Each row is a point. Examples show where two turns around zero, p and q, send a point. Where does a point land after both, in the order given? Backwards means that the second turn is done in reverse. Each puzzle has new turns, and all numbers are rounded.
In the rows, 128 means zero.

Turn p:
[117 108] => [115 109]
[141 105] => [138 104]
[127 186] => [133 186]
[126 113] => [124 113]
Turn q:
[105 145] => [100 133]
[124  89] => [142  91]
[155 151] => [142 161]
Where do these land?
q, then p: [ 87 122] => [ 91 109]
p, then q backwards: [145 139] => [148 128]
p, then q backwards: [144 129] => [142 120]
p, then q backwards: [118  85] => [97 97]
p, then q backwards: [146 166] => [164 150]

Turn p:
[ 82 109 117] => [ 99  90 147]
[132  86 136] => [154  94 126]
[148 163 137] => [132 169 127]
[148 117 161] => [166 132 139]
[110 162 125] => [100 151 142]
[147 132  92] => [116 133  89]
Turn q:
[173 116 124] => [172 137 114]
[ 89 126 140] => [ 97 116 152]
[119 123  93] => [120 103 103]
[165 145 124] => [149 155 106]
[ 94 130 160] => [101 131 166]
Where do these land?
q, then p: [108 140 111] => [108 108 133]
p, then q backwards: [125 106 141] => [130 102 127]
p, then q: [140 132  91] => [110 104 103]
q, then p: [122 149 103] => [ 99 116 119]
q, then p backwards: [145 112 195] => [121 150 195]

Turn p:
[138 140 164 118] => [134 145 157 106]
[166 172 112 140] => [130 184 103 130]
[ 94 110 109 128] => [120  89 112 131]
[106 113 116 105] => [144  96 119 124]
[176 139 130 143] => [131 174 135 150]
[ 90  85 102 117] => [131  67 115 144]
[126 138 162 145] => [106 141 153 112]
Turn q:
[104 152 146 128] => [125 129 166 126]
[106 132  98 150] => [ 90 109 127 120]
[147 112 134 118] => [148 134 110 129]
[106 133 149 154] => [130  99 156 132]
[179 102 136 112] => [165 145  87 144]
[113 105  80  81] => [107 159  96  75]
[142 159 153 153] => [132 122 153 170]
Where do these land?
q, then p: [ 98 118  98 137] => [143  88 125 116]
p, then q: [168 124 160 155] => [134 120 179 153]
q, then p: [155 105  99 123] => [133 123  84 142]
p, then q: [119 169 140 151] => [108 155 155 104]
q, then p: [123 104 139  73] => [175 162 116 111]
q, then p backwards: [105 148 132 129] => [127 121 156 138]

Turn p:
[117 150 137 104  85 124] => [122 157 123  83 114 133]
[154 107 165 164 109 152] => [161 159 163 157 106 117]
[ 94 139  91 143 158 114] => [ 84 107  97 148 142 124]
[151 158 112 109 127 121] => [147 125  94 110 132 144]
[143 100 116 125 124 140] => [143 105 140 130 109 119]
[140 113 172 129 125 171] => [150 145 177 141 113 153]
[ 97 131 103 122 168  74] => [ 90  99 101 126 180 107]
Turn q:
[ 86 128 132 125 144  96] => [104 127  98 126 165 113]
[174 169 123 121  90 143] => [175 156 155  98  97 127]
[119 101 119 124 174 103] => [123 104 109 168 160 122]
[126 130 170 164  88 162] => [ 87 160 154 112  81 133]
[149 106 121 128 135 107] => [140 111 126 151 123 107]
[160 162 111 130 134 155] => [168 150 141 129 118 158]
[139 134  98 128  86 158] => [148 119 128  94  87 149]
[ 95 130 133 137 137 113] => [104 135 105 127 146 124]
[103  92 146  95 162 114] => [100  91 137 145 173 118]
Where do these land?
q, then p: [122 125 144  99 138 131] => [126 122 150 136 152 136]
p, then q: [153  94 159 123 108 114] => [142 144 160 140 140  88]
p, then q: [135  99  94 108 120 136] => [119  90 136 122 111 103]
q, then p: [149 201 117 124 159 125] => [173 134  88 151 142 178]
p, then q: [113 151 125 168 158 146] => [110 154  94 137 107 159]
q, then p backwards: [130 106 141 135  62 140] => [104  99 105 110  77 144]
p, then q: [ 94 120 116 139 152 103] => [101 120  94 143 151 128]

Turn p:
[135  91 145 104 141 128  97 115] => [153 138 149 133 147 118  84 123]
[ 95  91 143 103  96 130 114  81] => [108 123 124 147 176 141  77  99]
[122  91 149 147 114 147  92 108] => [143 130 141 181 149 136 102 119]
[ 87 164 138 122 149 128 157 126] => [ 77 122 124 109 114 138 125 161]
[117 164 100 124 126 106 109  90] => [130 135  93 107 123 180 116 127]
[137 171 150 149 119 137 137 143] => [112 114 143 136  87 143 154 127]
[139 105  98 110 105  76  79 130] => [176 138  80 120 126 119  94  89]
[165 127 104 115 125 133 133 179] => [163 107 129 105 116  91 160 122]
[123 138 131 158 146 130 164 152] => [105 139 130 133 111 110 164 153]
[105 163 115 141 153 162 172 134] => [ 91 114 133 114 129 139 167 177]
[183 104 135 134 134 130 155 149] => [148 149 162 122 129  93 165 110]
Turn q:
[110 148 147 154 165 138 156 135] => [120 141 139 146 128  83 165 128]
[139  90 114 132 164 132 140 106] => [147 111 126 130  87 120 140  94]
[151  92 119 164 105 125 124 136] => [149 148 103 138  97 162 133 140]
[120 115 165 149 145 128 141 154] => [146 142 135 153 140 125 170 128]
[103 159  96 104 103 139  85 113] => [ 76 112 105 109 150 137  88 128]
[135 122 100 119  92  93 131  90] => [118 109 145 124  94 155  84 148]
[169 121 137 138 138 115 113 112] => [166 115 111 142 116 121 110 134]
[116 163 162  96 133 187 148 173] => [124 176 144 101 193  99 147 103]
[137 131  92 140  96  93 126  94] => [114 113 129 128  87 146  90 161]
[ 82 150 174  88 137 162 123 149] => [104 138 152 132 200 116 144  94]
[145 117 101 124 131  96 121 146] => [143 103 119 104 114 144 136 151]
Where do these land?
q, then p: [115 107  99 167 121 150 122 129] => [109  99  96 127 145 149 152 125]
p, then q: [109 115 107 121 110 108 170 163] => [106  89 161 111 100 140 140 143]
p, then q backwards: [127 111 138 124 148 104 129 120] => [140 146 129 131 111 150 140 122]
p, then q: [111 163 186 139 144 137  95 139] => [120 166 104 161 158 176 125 138]
q, then p: [147 143 118 139 110 105 145 157] => [133 100 138 109 104  99 139 126]
q, then p backwards: [117 111 133  98 101 175 130  92] => [136 118 166 109 100  96 122  86]
p, then q: [162 140 114 111 181 118 120 149] => [165 133 146  93 164 136 107 149]
p, then q backwards: [128 119 114 173 104 148 155  81] => [ 80 107 165 142 113 142 109 161]
p, then q backwards: [100 175 126 107 111  95 125 157] => [132 121  61 134 142 128 109 106]
q, then p: [165  95 144 100 151 139  88  95] => [182 163 135 140 164 158 126 111]
